Every row gives one point. The ring and each string are closed loops that go straight from each point to the next, and from the last back to the first. Before rounding, they use only three directions, however many columns there are. Count how often each string passes through the ring. Passing back the other way cancels.
(in the rows, 128 means zero)

Ring (9 x 3):
[[144,117,147],
[113,115,142],
[81,118,126],
[75,126,104],
[84,124,96],
[104,113,98],
[133,105,112],
[153,107,125],
[168,117,144]]
String (28 x 3):
[[103,133,118],
[108,120,123],
[117,131,131],
[102,116,145],
[133,127,136],
[131,124,127],
[148,127,145],
[151,120,160],
[128,108,155],
[111,107,135],
[108,109,137],
[89,105,142],
[67,110,141],
[106,132,125],
[114,127,120],
[69,136,105],
[54,126,97],
[60,113,99],
[109,116,117],
[111,134,101],
[89,131,85],
[82,129,80],
[110,137,94],
[116,128,110],
[94,138,91],
[62,129,90],
[44,127,93],
[70,139,104]]
Times through: 1

Ring (8 x 4):
[[102,114,120,114],
[109,142,109,122],
[136,186,109,132],
[153,188,118,141],
[164,150,135,158],
[155,110,147,154],
[129,87,152,127],
[115,89,146,114]]
String (26 x 4):
[[98,114,103,133],
[116,123,108,144],
[122,149,118,124],
[123,175,114,112],
[126,207,102,114],
[136,198,101,134],
[137,140,114,155],
[138,150,124,137],
[155,200,127,123],
[148,170,132,128],
[175,196,135,143],
[182,164,134,175],
[154,120,126,175],
[138,133,131,138],
[153,135,149,134],
[162,106,165,144],
[150,74,155,161],
[137,81,142,155],
[133,119,130,140],
[125,107,160,96],
[110,81,164,87],
[102,74,150,100],
[115,91,127,139],
[119,115,128,127],
[107,126,131,100],
[90,120,116,100]]
Times through: 5

Ring (7 x 6):
[[143,151,132,102,103,162],
[116,161,111,111,85,134],
[98,156,102,134,89,106],
[99,140,120,156,119,97],
[128,119,155,160,158,122],
[161,117,166,136,156,160],
[164,132,154,111,130,174]]
String (31 x 6):
[[147,127,149,135,138,147],
[136,125,169,143,165,142],
[142,109,181,160,187,138],
[138,106,167,172,177,123],
[114,118,161,172,173,108],
[102,133,157,159,161,109],
[118,137,136,143,130,122],
[125,136,116,142,107,120],
[108,140,101,151,96,99],
[85,149,97,156,95,82],
[72,155,108,155,108,80],
[94,149,131,144,125,107],
[120,142,121,136,110,122],
[113,143,107,142,98,111],
[97,145,97,154,93,90],
[81,143,117,165,122,80],
[97,138,139,156,141,102],
[117,136,141,144,136,122],
[132,132,130,140,120,130],
[141,123,132,148,126,129],
[136,133,136,136,124,136],
[135,124,166,145,162,139],
[152,113,187,146,186,155],
[184,105,180,135,170,177],
[177,117,147,126,130,169],
[159,127,144,126,127,158],
[142,132,155,129,142,151],
[155,127,172,125,158,166],
[190,113,176,118,157,191],
[184,114,162,123,144,180],
[171,118,150,129,135,164]]
Times through: 0
String (28 x 6):
[[168,111,183,137,176,168],
[194,107,177,125,160,188],
[156,126,174,124,160,168],
[148,133,173,121,157,165],
[170,133,165,105,140,185],
[186,136,144,89,107,198],
[155,139,127,112,102,160],
[145,142,128,115,105,153],
[151,148,113,104,83,159],
[133,168,112,86,74,161],
[109,169,126,102,98,141],
[104,176,99,99,68,132],
[113,164,91,111,64,126],
[126,148,106,125,87,128],
[112,148,130,132,117,124],
[84,159,120,138,112,102],
[78,159,90,147,83,83],
[93,149,88,151,83,87],
[112,140,110,147,103,107],
[118,139,135,140,127,124],
[96,136,144,161,148,100],
[99,132,154,163,161,104],
[121,135,145,143,139,126],
[134,132,133,139,124,132],
[125,135,147,138,139,132],
[145,124,139,142,131,138],
[133,133,143,136,133,137],
[141,123,171,142,165,147]]
Times through: 2

Ring (7 x 9):
[[145,152,151,104,123,127,171,117,124],
[151,124,146,104,122,96,168,112,121],
[142,91,123,121,125,78,138,122,116],
[126,107,116,150,135,87,111,150,114],
[105,138,106,159,139,141,96,165,117],
[101,145,97,124,128,199,116,135,125],
[119,157,122,104,123,189,149,119,128]]
String (31 x 9):
[[134,127,126,105,121,137,153,114,123],
[140,117,127,93,117,132,162,102,124],
[135,127,128,114,124,124,148,122,121],
[142,146,150,128,131,98,152,137,119],
[160,125,159,114,126,64,169,121,118],
[164,77,136,92,115,59,170,93,118],
[147,69,112,93,114,91,152,93,119],
[132,105,115,114,123,117,138,118,120],
[133,122,128,130,130,104,134,135,118],
[132,90,108,118,123,106,130,119,118],
[131,72,100,124,124,91,119,121,116],
[126,110,113,130,128,115,124,133,118],
[122,98,102,129,127,119,116,131,118],
[123,119,113,126,128,131,126,132,120],
[122,136,123,145,135,119,119,152,117],
[118,135,118,145,135,126,116,151,118],
[113,123,104,137,131,143,111,143,119],
[101,122,91,143,133,162,97,148,120],
[87,132,80,151,135,190,83,156,121],
[109,118,94,120,125,171,117,127,123],
[117,133,113,126,128,152,126,135,122],
[109,156,115,137,133,170,120,148,123],
[119,145,122,130,131,148,130,140,122],
[109,124,93,101,119,199,130,112,127],
[100,133,83,82,112,249,138,96,133],
[107,166,107,87,117,244,152,107,134],
[118,152,115,89,117,207,156,106,131],
[124,134,117,100,120,169,149,112,126],
[127,138,126,122,128,138,139,131,122],
[134,158,143,118,128,136,155,132,123],
[131,144,134,124,129,129,143,134,121]]
Times through: 1
